Each row of a before or after table is a point. One or more steps were done to the points. Then noise was added and the rows were shuffled. The steps act on how far a point lies along the listed directions, d1 being the first. What was done? A step turns or swaps two directions, mirrors them in a line or flattens them onto one, adds a multiple of one to another, or multiplies one. Angles are multiples of 10 degrees, from the lower direction toward the higher: turns from -170 to 170, lines from 10 to 170 but not 90. Use the fewest steps. Two steps may share a direction if one is a turn and the other turns, adds or multiplies; they go together, in the order done. Otherwise the lowest direction goes first.

Directions:
(1): [ 5.8 26.1]
(2): [-26.1   5.8]
Before, 12 rows:
[[-4.4  3.8]
 [ 5.1 -2.2]
 [-4.0 -3.7]
 [ 4.0 -6.3]
 [ 0.4  3.0]
 [-2.7 -4.7]
 [-0.3  4.4]
 [ 8.7 -1.1]
 [-0.4 -6.0]
 [ 3.4  4.0]
 [-4.0  4.6]
 [ 1.9 -1.3]]
After (12 x 2):
[[ 0.3  7.4]
 [ 0.8  4.9]
 [-3.9  5.3]
 [ 3.3 -9.0]
 [ 1.6 -1.6]
 [-1.2 -9.6]
 [ 8.7 -0.7]
 [ 4.0  6.7]
 [-4.6 -6.4]
 [-3.5 -7.8]
 [ 5.3 -2.8]
 [-3.5  6.8]]
Steps: multiply d1 by 1.6

Directions:
(1): [  2.7 -43.3  -4.3 -12.4 -13.6 -20.4  13.9   4.5]
(2): [ 35.0   6.4  -9.7 -24.0 -13.8  12.6 -12.7  20.3]
(3): [  9.0  -4.4  13.2 -28.2  34.7  10.6  17.2 -13.4]
Before, 8 rows:
[[ -4.6   1.1   1.8   4.1  -2.5  -0.1  -1.0  -0.3]
 [ -3.4  10.0   1.2   1.7   1.1   4.1  -3.3  -1.2]
 [  1.0  -2.6   2.2  -5.2   5.0  -0.6   3.8  -5.7]
 [  2.2   6.6   0.1   0.1   1.3   2.3  -1.9  -0.4]
 [  0.2  10.5   2.8  -3.0   8.2   7.0  -3.6  -2.5]
 [ -1.6  -1.3   4.0  -1.6   4.6   1.0   2.9  -3.0]
 [ 13.7   2.4  -7.4 -11.0  -0.9   4.8  -3.9   7.7]
 [ -3.5   6.4  -1.6   7.7  -3.5  -0.5  -3.8   5.7]]
After:
[[  7.7   4.9   0.1 -10.5   2.8   6.4  -4.1   2.2]
 [  5.7   2.1  -0.9  -3.8  -1.2   1.0  -1.3   2.1]
 [  3.5   7.6  -0.9  -4.1  -2.8   4.6  -4.5   3.6]
 [ -0.3   1.5   3.8  -1.6   5.3   2.6   1.4  -2.2]
 [ -2.3   3.7   1.6   3.0  -2.4   1.4  -2.5   0.7]
 [  0.2   5.2  -2.8   4.8  -5.5   0.0  -4.7   7.8]
 [  8.3 -13.3  -7.2 -10.8  -3.0  -4.7   3.1   5.1]
 [ -0.1  -0.6   2.9  -4.7   6.0   0.0   3.1  -6.3]]
Steps: turn d1 and d2 by -60 degrees

Directions:
(1): [-25.6  -0.8  13.2 -20.1  29.4   4.5  -4.2   8.4   4.2 -33.8   7.3 -29.6]
(2): [ 25.0  12.2  40.2  18.5 -18.3   8.4  -5.0  21.9  -4.7 -21.3  13.4   0.6]
(3): [ 39.4 -20.4  15.8 -20.2  21.9  -0.1  11.6 -17.9 -10.9  -6.0 -24.1   1.8]
(4): [ 28.0  33.4 -17.8 -17.9  13.8  -8.3 -31.7   8.5  -4.8  11.2  10.4 -12.6]
(5): [  0.2 -29.5 -16.4  -0.1 -14.9 -28.8 -18.4   8.2 -34.6 -21.3   7.1   0.4]
Before:
[[ -8.8   0.5  -4.4  -0.7   5.3   0.5   3.6  -6.7   0.7   5.1  -4.9  -0.4]
 [-10.7  -2.5  -5.4   0.0   2.2   1.5   5.3  -6.8   2.2   0.9  -1.4   0.4]
 [ 10.4   8.9  10.7   1.7   1.1   7.3   2.2   0.3   4.3  -2.8   1.6   3.1]
 [  4.9   3.6   3.4  -0.9  -0.9   3.3   2.6  -0.8  -1.5   0.5   0.4   1.6]
 [ -9.0  -1.2  -1.1   3.8  -0.5   2.2   4.3  -1.6  -0.8  -3.2  -3.0  -0.9]
 [ -9.5  -5.3  -4.7   3.3  -3.3  -1.3   1.6  -1.6   2.5   1.6  -1.3   1.7]
 [  6.2   6.5   5.4   2.3  -1.7   5.6   3.1   0.7   7.2   6.7   2.7   1.6]
 [ -8.1  -3.0   0.0  -3.2   1.8   1.0   3.0   0.6   0.1  -0.6  -1.5  -0.8]
 [  6.7   8.8  10.7  -1.8   2.7   5.1  -1.2   6.2   2.1   1.4   3.4  -3.8]
 [  8.0   4.9   7.7   4.0  -0.2   4.3   2.5   0.9   3.1   2.9  -0.9   1.7]
 [  5.3   5.9  10.3   0.0   1.7   7.6   5.8  -0.1   8.7   0.1  -0.7  -3.8]
 [ -6.1  -6.7  -9.1  -4.1   6.2  -4.4   0.2  -9.1  -3.8  -2.1  -2.8  -0.2]
 [  4.9  11.2   4.0  -0.4  -0.2   3.9  -2.5   2.2   4.7   2.2   4.1  -4.9]]
After (13 x 12):
[[  5.2  12.0   4.7  -0.2   0.6   5.5  -2.0   1.5   6.4   3.4   3.3  -4.7]
 [  5.3   8.4  12.0  -0.2   3.3   9.9   6.8  -0.7  11.2   1.9  -1.4  -4.2]
 [ -9.7  -5.4  -4.7   3.5  -3.3  -1.9   0.8  -1.9   2.1   2.1  -1.6   1.4]
 [  7.9   6.0   8.1   4.2   0.4   5.8   3.2   0.0   4.7   3.5  -1.2   1.7]
 [ 10.3  10.6  11.6   1.9   2.0   8.8   3.1   0.0   6.5  -1.5   1.3   3.6]
 [ -8.8  -1.3  -1.5   3.7  -0.9   2.0   4.1  -1.7  -1.0  -3.2  -2.8  -0.7]
 [ -6.4  -7.8  -9.4  -3.8   6.0  -4.9   0.2  -9.2  -5.2  -2.5  -2.9  -0.5]
 [  6.5  10.0  11.5  -2.0   3.0   6.3  -0.6   5.3   3.6   2.7   3.5  -4.0]
 [  6.0   7.9   6.2   1.9  -0.8   7.1   4.1  -0.3   9.0   8.0   2.1   1.8]
 [-10.8  -2.0  -5.1  -0.4   2.6   1.9   5.7  -6.6   2.2   0.7  -1.4   0.3]
 [  5.0   4.4   3.9  -1.1  -0.5   4.0   2.8  -0.7  -0.3   0.9   0.3   1.3]
 [ -8.5   1.5  -3.3  -0.5   5.2   0.9   4.0  -6.8   1.4   5.8  -4.9  -0.6]
 [ -8.5  -3.1   0.2  -3.0   1.8   0.8   3.1   0.1   0.3   0.2  -1.6  -0.8]]
Steps: multiply d5 by 1.3

Directions:
(1): [ 12.5   1.7  -3.7 -11.2  40.0 -29.1 -12.0  -8.0  -4.0 -24.0  -3.3   1.6
  13.5  25.8  15.8  35.7  25.0   1.1 -30.5  22.7 -18.1  -9.6   5.8  11.2]
(2): [-23.5  26.2 -24.2   2.8  36.6 -19.6   2.3  17.7 -10.6 -29.1  18.4   7.8
  -3.2 -18.4 -17.6 -21.6 -25.7 -15.5  15.1   2.1 -23.1  -6.0   6.8 -21.9]
Before (8 x 24):
[[ -1.3   6.5  -5.1  -0.7  11.0  -6.4   1.7   2.6  -4.9 -10.1   2.5   0.1
   -0.1  -0.2  -3.7  -2.4  -2.2  -5.6   3.8   2.4  -7.3  -2.1  -0.9  -5.9]
 [ -0.4   2.8  -0.8  -0.7  11.3  -7.0  -4.3   0.1  -4.0  -8.0   2.0  -2.4
    2.0   4.1   0.6   5.0   0.4  -3.2  -4.4   5.1  -3.5  -2.8   1.6  -0.4]
 [ -4.7   6.6  -4.7   0.8  10.8  -2.9  -1.4   2.4  -2.9  -6.7   3.7   0.4
    0.6  -2.2  -5.6  -2.0  -3.1  -3.0   0.9   1.4  -6.0  -1.7   4.5  -7.6]
 [ -2.5   4.1  -4.7  -0.9   6.0   1.3   1.1   1.5  -2.9  -5.6   3.9   0.9
   -0.6  -0.6  -4.3  -3.8  -1.7   1.0   0.0   2.9  -5.2  -0.7  -1.2  -1.0]
 [  1.8  -3.0   2.5   2.2  -8.2   6.8   1.2   2.0  -0.4   6.4  -0.2  -3.3
    0.6  -2.9   1.9  -3.7  -1.5   1.7   1.1  -4.5   4.1   1.5  -3.5  -0.1]
 [  3.1  -7.2   6.2   0.2 -13.1   8.1   2.7  -2.7  -1.5   9.9  -0.4  -0.3
   -0.9   1.4   2.6   2.5   4.2   3.8   0.5  -2.4   8.5   2.8  -4.4   2.4]
 [ -1.0   3.5   0.9   1.7  -2.1   3.2   1.5   0.3  -1.0   1.7   1.0   0.9
   -4.1  -3.8  -3.1  -5.6  -3.0   2.4   3.8  -4.5   2.0   1.0  -2.1   1.0]
 [ -4.0   5.5  -3.3   4.2  -6.6   7.0   3.4   5.5  -1.2   3.6   3.2   0.4
   -2.4 -14.8  -7.1 -18.0 -13.6  -5.0  10.3  -3.7   0.3   3.2   0.2 -10.5]]
After, 8 rows:
[[ -1.8   6.5  -1.8   0.6   6.3  -2.1   0.2   0.9  -2.5  -4.1   2.5   1.9
   -2.8  -2.4  -2.9  -3.5  -2.4   1.1   1.4  -1.4  -2.4  -0.5  -0.8   0.6]
 [  1.7   1.0  -1.9  -2.5   5.6   0.5  -0.6  -1.6  -1.7  -4.5   1.1   0.2
    1.2   4.6  -0.1   3.0   4.3   3.2  -5.3   4.8  -4.0  -1.1  -1.6   3.3]
 [  5.1  -4.4   5.6  -1.1  -0.7  -0.4  -4.5  -3.9  -1.1   0.9  -2.6  -4.5
    2.2   7.8   4.3   8.6   6.0   0.8  -6.3   3.2   4.0  -0.6  -0.4   5.1]
 [ -2.7   2.4  -2.7   2.5   0.4   1.8   1.4   5.9  -2.8  -0.4   3.8  -1.5
   -0.1  -6.3  -1.6  -7.3  -6.2  -1.5   3.8  -3.4  -1.1   0.1  -1.9  -4.8]
 [  7.0  -0.2   0.7  -3.0   7.7  -5.5  -0.7  -3.1  -2.4  -6.2  -2.6  -1.8
    3.2   8.5   3.1   8.8   8.6  -1.3  -4.6   5.2  -4.1  -2.1  -1.6   1.5]
 [ -2.2  10.4  -9.0  -0.5  17.6  -9.7  -1.5   5.0  -4.7 -12.3   4.9   2.5
    3.3  -6.2  -2.9  -5.6  -6.6  -7.2  -1.3   7.0 -11.3  -2.3   4.0  -9.0]
 [ -5.3   0.3  -0.5   2.4  -7.0   6.0   4.9   3.6  -4.1   4.1   5.8   1.8
   -3.5  -7.2  -4.6  -8.5  -6.8  -0.8   9.2  -4.7   3.8   2.2  -3.0  -5.8]
 [  2.8   1.0   0.1  -1.7   9.2  -3.4  -3.8  -2.8  -1.0  -4.2  -1.1  -1.1
    3.8   6.2   1.5   8.9   7.1   0.5  -7.7   4.8  -4.0  -1.7   4.0  -0.8]]
Steps: turn d1 and d2 by -80 degrees
